Each row is a point. The points of each table are mixes of a few directions, plus a little noise. Count the directions of each table, and those that both share. Where both have some left over, give the other angles between the two spaces (their principal angles), to ten degrees, smallest first.

First (4 x 2):
[[ 95 -31]
 [ -5   2]
 [-51  18]
 [-39  13]]
Second (6 x 2):
[[ 49  89]
 [ 28  52]
 [-29 -53]
 [ -2  -3]
 [-27 -50]
 [-19 -35]]
Directions: first 1, second 1, shared 0; angles 80

First (4 x 3):
[[ 46  12  20]
 [-73 -47  -2]
 [ 64  41   2]
 [-38  -5 -23]]
Second (6 x 3):
[[ 95  16  42]
 [-22   8  32]
 [ 36 -12 -49]
 [-85 -13 -34]
 [-27  -5 -14]
 [  3   7  23]]
Directions: first 2, second 2, shared 1; angles 60

First (6 x 4):
[[ -1  24 -16  50]
 [-21  18 -30  14]
 [ 25  19  -9  27]
 [ 50 -42  58 -59]
 [-41 -38  32 -34]
 [-13  19 -34   3]]
Second (6 x 4):
[[ -2  36  16 -23]
 [ -2  21  10 -14]
 [  2 -31 -14  21]
 [ -3  58  26 -38]
 [  0  10   5  -7]
 [  5 -95 -43  63]]
Directions: first 3, second 1, shared 0; angles 70

First (8 x 6):
[[ 14  21  20 -16   0 -17]
 [ 22  32  30 -24  -1 -27]
 [-65 -95 -88  72   2  80]
 [  4   6   6  -5   0  -5]
 [-41 -60 -55  46   2  50]
 [ 21  32  30 -24  -1 -27]
 [ 21  30  29 -24   0 -26]
 [ 22  33  30 -25  -1 -27]]
Second (7 x 6):
[[ 11  17  16 -12   0 -14]
 [ -2  -4  -3   2   0   3]
 [-33 -47 -43  36   1  39]
 [ 13  20  19 -14   0 -16]
 [-58 -85 -79  63   2  71]
 [ 29  42  40 -33  -1 -36]
 [ 39  56  53 -43  -1 -47]]
Directions: first 1, second 1, shared 1

First (8 x 8):
[[ -9   3  -1  15   8  -8  14  -3]
 [  5 -36  25 -54   0  55 -16  45]
 [ 25 -40 -17 -12  19 -11  18 -63]
 [  3  26 -52  16 -35 -15 -38 -18]
 [ 48  29   1 -30 -47 -19 -57 -27]
 [-43   6  21  37  33   1  47  37]
 [ -9 -15   0  12  22  -4  27 -11]
 [-21  26  23  17   0   1   6  40]]
Second (7 x 8):
[[  9 -19  13   3   3  -5  25  -9]
 [ -2   3  -7  -2  -6   6 -11   6]
 [-30  88   5  14  50 -33 -42 -20]
 [ 29 -95 -25 -23 -74  53  21  40]
 [  8 -20   7   0  -3   0  19  -3]
 [-17  51   2   8  29 -18 -25 -11]
 [  3  -8   5   1   1  -2  11  -4]]
Directions: first 4, second 2, shared 1; angles 50

First (10 x 9):
[[ 45  11  36 -27  83 -10  39  14 -20]
 [-38  58 -26  43 -25 -16 -33 -48  15]
 [-24  10 -22   6 -76  35 -37   8 -42]
 [-42 -35  19 -20 -40  35  19  41   3]
 [ 12  -1  40 -34  36  21  38  38 -31]
 [  3  16  34 -23  36  14  31  24 -26]
 [-29 -65 -61  44 -78 -32 -46 -38  95]
 [ 50 -26 -26  18  47 -57  -8 -41  57]
 [  2 -12   5  -4   8  -3   9   4  11]
 [ 20  48   3  -6   8  15 -11   0 -64]]
Second (7 x 9):
[[ 72  23 -36  27  52 -56 -32 -59   8]
 [ 93  29 -47  34  67 -72 -41 -76  10]
 [-33 -10  17 -12 -23  25  14  26  -3]
 [-77 -24  39 -28 -55  60  33  62  -8]
 [-29  -9  15 -11 -21  22  12  24  -3]
 [  3   1  -2   1   3  -3  -1  -3   0]
 [-30  -9  15 -11 -22  24  13  25  -4]]
Directions: first 4, second 1, shared 1

First (8 x 11):
[[-12  -9   2  30 -12  29  43   1   7 -22  -5]
 [  0 -30 -25  -9  -7   4  12 -18 -16   6  43]
 [  2  12   8  -3   5  -7 -13   6   3   2 -13]
 [ -6  -4   1  15  -5  14  21   0   3 -11  -3]
 [ 26 -43 -53 -78  10 -52 -65 -36 -46  56  95]
 [ -1  28  23   9   5  -2  -9  16  15  -6 -40]
 [-11  19  24  35  -5  23  28  17  21 -25 -43]
 [  2  26  20   2   8  -8 -18  14  12  -1 -34]]
Second (11 x 11):
[[-13  -7   4  -7  -1  -8  -4   1  -5  11  13]
 [-36 -25  -6  -3   4  42 -22   4 -43  -1  -7]
 [-10  -2 -10  33   3   3 -17   7 -11  33  -8]
 [ 76  42 -28   1  39  17  32 -25  -2 -23 -12]
 [-21   9   4  24   8  18  32   8 -23  16   2]
 [  0   3 -16  23   4  33   2   7 -23  -4 -26]
 [-28  -7 -14  19 -31 -14  -2  29 -24  32  -7]
 [ -8 -23  21 -79 -46 -50 -11   5  29 -40  26]
 [-42 -30  42 -29 -32   1  -8   6  34 -47  -3]
 [-11  -7  29  -9  10 -20  -9 -14  30  11  30]
 [ 92  47 -23  29  41 -21   6 -30  40  12  -7]]
Directions: first 2, second 6, shared 1; angles 60

First (8 x 14):
[[  8 -27  -6 -43  16 -10  35   2 -11  32  -5  -5 -17  20]
 [-16  13   7  48  -1  31 -23   9  -1 -33  -5   7   1 -22]
 [ -7 -11  13  19   2   8   0   9  -5  -5  -9   1 -18 -10]
 [  4 -25   1 -26  12  -7  26   4  -9  23  -7  -4 -19  12]
 [  8  12  13   6 -28 -32 -20  -9  15  -1  11  -6   7  -8]
 [ -8 -45   7 -10  31  22  39  21 -25  17 -24   0 -44   6]
 [ -6  21  11  39 -19   3 -31  -1  10 -27   5   3   9 -21]
 [ 18  61 -46 -35 -15 -15 -25 -34  26  -5  37   4  81  23]]
Second (8 x 14):
[[  4  -6  14   3 -11 -16  -2   1   3   4  -1  -4 -13  -6]
 [ -3   1  29  38 -29 -31 -28  -3   5  -4  12  -7  -3 -16]
 [ 30   8  -7 -68  -9  -7  29   1  29   3 -27  -2 -28  -6]
 [ -4   2  11  21 -11 -11 -15  -2   1  -3   8  -2   4  -6]
 [-16  71 -71  12  29  73 -29 -16   5 -45  23  23  95  17]
 [ -6 -25   7   1  12  -1  14   7 -16  15  -3  -2 -16   7]
 [ -4 -22   2  -6  15   5  17   6 -14  14  -5  -2 -13   8]
 [ -1 -28  16  -2   4 -11  15   7 -11  17  -6  -5 -26   2]]
Directions: first 3, second 3, shared 2; angles 60

First (10 x 18):
[[-12  29   6   5  -2   2 -11   1   0  30  -5   5   8 -24  18  22 -24  38]
 [ 74  36  48 -85  10   7  13  19  11  45   5  15 -41  19  12  30   8  30]
 [ 13   1 -19   1 -23  13  16  54 -52  44   1  -4 -36  -1  -2 -56 -31 -11]
 [-24  17 -24  -8  21   0 -38 -12  37  17 -10  -3  31  -7 -18  16  15  17]
 [-24 -21 -34  13   0 -13 -23  -3  -4 -34  15  14   7   2   6  15   6 -12]
 [-10   5  16  18 -12  -4  27 -22   2 -14  -3  17   7 -30  31   8 -13  12]
 [-18 -19   5  30   0  -3  16 -30  15 -35  -6  -7  22  -5  -5 -10  11 -18]
 [ -8 -10 -30  -8  -1  -6  -1   3   4 -11   6  19  -1  -5   2 -11  10 -14]
 [  4  -8  -9  -7   6   1  -7   4   4  -3   1  -7  -1  15 -16  -8  12 -13]
 [  7 -32  40  45   3   5   9 -15 -15 -39  -3 -51   6  38 -28  -8   5 -29]]
Second (11 x 18):
[[ 18   4  -5  -2  -1  -7 -14 -11  20  30   0 -13   8  -2  -5  11  -5  -5]
 [-24   2   6   0   3  10  20   9 -24 -21   7  15  -6   4 -12  -7  18  20]
 [ -6  33   3 -14  11  -2   7 -33   8  94  39  -7  20   3 -95  38  67  69]
 [-39  -5  10   4   2  16  30  20 -41 -52   2  24 -14   4   2 -19  14  18]
 [ 30 -16  -8   6  -8 -10 -24   6  22 -23 -25 -11  -3  -6  57 -11 -49 -53]
 [-13   5   4  -2   3   6  10  -1 -12   3   8   6  -1   3 -18   2  18  19]
 [-26   8   7  -3   5  10  21   3 -23  -2  14  13  -2   5 -31   1  31  34]
 [ -7  -1   1   1   1   2   5   5  -7 -10   0   4  -3   1   2  -3   1   2]
 [  4  -2  -1   1  -2  -2  -3   1   3  -4  -3  -1   0  -1   8  -2  -7  -6]
 [ 37 -17 -10   7  -9 -14 -30   4  29 -17 -28 -16  -2  -7  61 -10 -57 -61]
 [ 28  -8  -7   3  -6 -11 -21  -3  24   3 -15 -14   2  -5  30  -1 -32 -35]]
Directions: first 6, second 2, shared 0; angles 40, 90
